Every row gives one point. A path goes straight from each point to the next, and from the last back to the first. The post is the endless flat space through its rows: a point in 2 columns, a line in 3, a plane in 4, and so on, so that a path can go around it. Count how often the path circles the post. Going back the other way cancels.

Post (2 x 3)
[[ -4  24  13]
 [  0 -41  19]]
Path (23 x 3)
[[-14 -22  37]
 [ 13 -14  48]
 [ -1   6  47]
 [-42  21  30]
 [-19   2  25]
 [-11 -30  62]
 [ 22  35  24]
 [ -6 -36  31]
 [-43  13  24]
 [-24 -17  -1]
 [ 10  69 -22]
 [-34   7  -5]
 [-29 -36  30]
 [ -8 -11   8]
 [  5  50 -15]
 [ 26 -25   2]
 [  1  47 -10]
 [-50  32  24]
 [-39  22  54]
 [-28 -18  53]
 [-42 -10  12]
 [ -4   5 -13]
 [-38   8  13]]
Times around: 0

Post (7 x 8)
[[  2 -10   9  47  33 -12  16  38]
 [-48 -12  36  -4  28 -16 -30 -13]
 [ 12  -7 -10 -30 -50   3  15 -29]
 [ 49 -23  -9  -7 -26 -14 -17  20]
 [ -4   3  27 -40 -38 -11 -11   1]
 [ 16  32  -5  27  16  11   1  16]
 [-23 -11  37  40   2   3 -47  19]]
Path (29 x 8)
[[ 17 -19 -26  69 -13  37  12 -23]
 [ 56  29 -20 -49   9  -4   0  13]
 [-47 -63   0   4 -26 -13 -32 -11]
 [ 22   6  22 -55 -68 -14 -68  15]
 [ -5  -6 -22 -10 -13  20 -52  -2]
 [ 72   8  -5 -34 -10  15 -30  30]
 [-33 -20  28 -15  13  -5 -15 -52]
 [ 92  14 -26  27 -30  15 -12  26]
 [ -6  20  39 -23  -2  26 -19   6]
 [ 19 -65 -10 -16 -68  -2 -10   4]
 [-36  -5  12 -33  16 -30   1 -13]
 [  9  29 -11  21   0 -20 -16 -15]
 [ 26  35  31  19  17   4  19  22]
 [ 30 -49  52 -45   0 -52 -13  55]
 [ 48  45  26  43   1  -1 -41  24]
 [-47 -19   4  28  -2 -29  34 -24]
 [-45 -19  12  24 -38 -14  -3  32]
 [-39   1  24 -24  21  11  -4  -2]
 [ 46  40  -8  -9  43  25  13  -5]
 [  7  18  20 -16  20 -25 -13 -11]
 [-23   8  21  24 -29 -14 -28 -15]
 [-77 -12  31  49  -6 -15  -9  15]
 [-24  14  20  36  62  -6  -1  41]
 [ 55  28  -8 -39 -28  11 -11   5]
 [  7 -24  23  34 -42   5  31  -6]
 [ 17  -5   2  11 -53   0 -18 -12]
 [-24  55  -5  48   9  15 -48   8]
 [-40  10  12   6  13 -31  53  -4]
 [ 40 -12  30  -6 -14 -24 -51   4]]
Times around: 1
